Each point is reached from the start by the listed moves, each made once or not at all, plus a little noise. Say if it took an odd or an even number of moves. Then give how often each move was made.
In the rows, 128 means zero.

Moves:
(1): [138 109 118 149  99  78]
(2): [147 178 124 102 130 120]
(3): [139 130 162 154 126 119]
Start: [130 153 143 140 120 131]
Points:
[159 182 128 132  91  74] -> even (1, 1, 0)
[137 134 136 162  89  81] -> odd (1, 0, 0)
[155 135 168 190  86  70] -> even (1, 0, 1)
[154 207 143 112 122 121] -> odd (0, 1, 0)

Moves:
(1): [150 155 124 117 168 128 118 125 109 128 140 125]
(2): [105 161 121 109 134 123 106 133 125 152 112 142]
(3): [126 138 161 124 149 138 137  98 131 144 129 140]
(4): [114 141 128 174 121 138 125 137  79 120 132 130]
(5): [108 141 109 121 135 123 156 132 140 134 129 126]
(6): [115 128 130 134 140 146 113 146 164 126 133 116]
(7): [133 153 147 132  99 172 128 151 125 100 125 148]
(8): [146 116 127 104 166  76 108 169 147 112 171 179]
(9): [123 158 131 139 107 125 114 113 145 104 105 138]
Start: [121 110 127 139  94 149 115 112 148 126  99 123]
Points:
[ 80 222 156 147 109 147  93 149 143  95 106 230] -> odd (0, 1, 1, 1, 1, 0, 1, 1, 1)
[117 176 164 119 110 142 119 135 196  78 116 214] -> odd (0, 0, 1, 0, 1, 0, 1, 1, 1)
[ 81 222 135 114 159 163  90  91 194 145  78 142] -> even (1, 1, 1, 0, 1, 1, 0, 0, 1)
[ 90 217 150 108 151 209 106 129 173 141  98 153] -> even (1, 1, 1, 0, 1, 1, 1, 0, 0)
[113 206 127 165 135 161  80 187 160  52 137 190] -> odd (1, 0, 0, 1, 1, 1, 1, 1, 1)

Moves:
(1): [159 101 110 156 135 131 112 114 137 149 118 151 107 131 121 137 118 127]
(2): [132 153 134  94 113 143 108 154 103 150 137 137 145 144 123 138 134 107]
(3): [126  85 139 142 128 131 148 135 131 140 126 127 143 148 143 123 136 128]
(4): [112 126 154 160 136 103  89 163 135 105 147 122 140 146 141 100 134 131]
(5): [118 144 137 165 154 128 135 138 156 129 125 160 140 147 120 133 140 127]
(6): [192 132 118 139 124 156 139 145 119  97 105 111 145 116 119 159 121 129]
(7): [107 133 126 128 113 146 133 102  89  99 146 154 116 128 117 126 158 130]
(8): [112 109 122 120  98 128 112 145 187 124 126 121 146  95 110 106 197 142]
(9): [149 159 172 132 120 140 114 110 144 110 131 173 150 149 182 160 147 167]
(10): [119 137 125 146 115 127 145 130 114 149 116 134 133 139 125 129 139 142]
(11): [115 146  93 119 180 181 129 133 133 146 159  98 117 105 203 129 141 124]
(12): [118 108 141 119 137 138 137 162 128 118 136 159 115 147 153 124  93 125]
(13): [149 122 111 118  99 121 141 147 129 131 150 142 129 134 138 125 135 118]
(14): [136 117  88 104 140 104 119 124 130 142 121 128 132 142 149 130 127 153]
(15): [142 122 164 144 201 104 140 129 105 125 161 121 127  98 136 153 140 141]
(16): [ 96 111 123 138 121 106 121 148 143 119 116 149 112  92 136 180 152  86]
(17): [159 131 163 103 136 124  87 129 110 125  90 139 122 100 154  90 164 100]
(18): [135 111 109 138 108 150 136 128 113 126 143 136 157 103 125 113 104 120]
Start: [117 113 116 101 116 134 130 126 133  78 143 160 130 114 122  94 137 140]
Points:
[ 89  32 134  97  94 148 143 183 196  76 146 186 150 122 144  62 178 150] -> odd (0, 0, 1, 0, 0, 0, 0, 1, 0, 0, 0, 1, 0, 0, 0, 0, 0, 0)
[127 154 125 212 149 201 113 195 166  34 160 219 200  87 249 174 190 144] -> even (0, 0, 0, 1, 1, 1, 0, 0, 1, 1, 1, 0, 0, 0, 0, 1, 0, 1)
[ 25  84 106  88  63 105  69 229 139  60 164 241 143 122 152 101 249 133] -> even (0, 1, 0, 1, 0, 0, 1, 1, 0, 1, 0, 1, 0, 1, 0, 1, 0, 0)
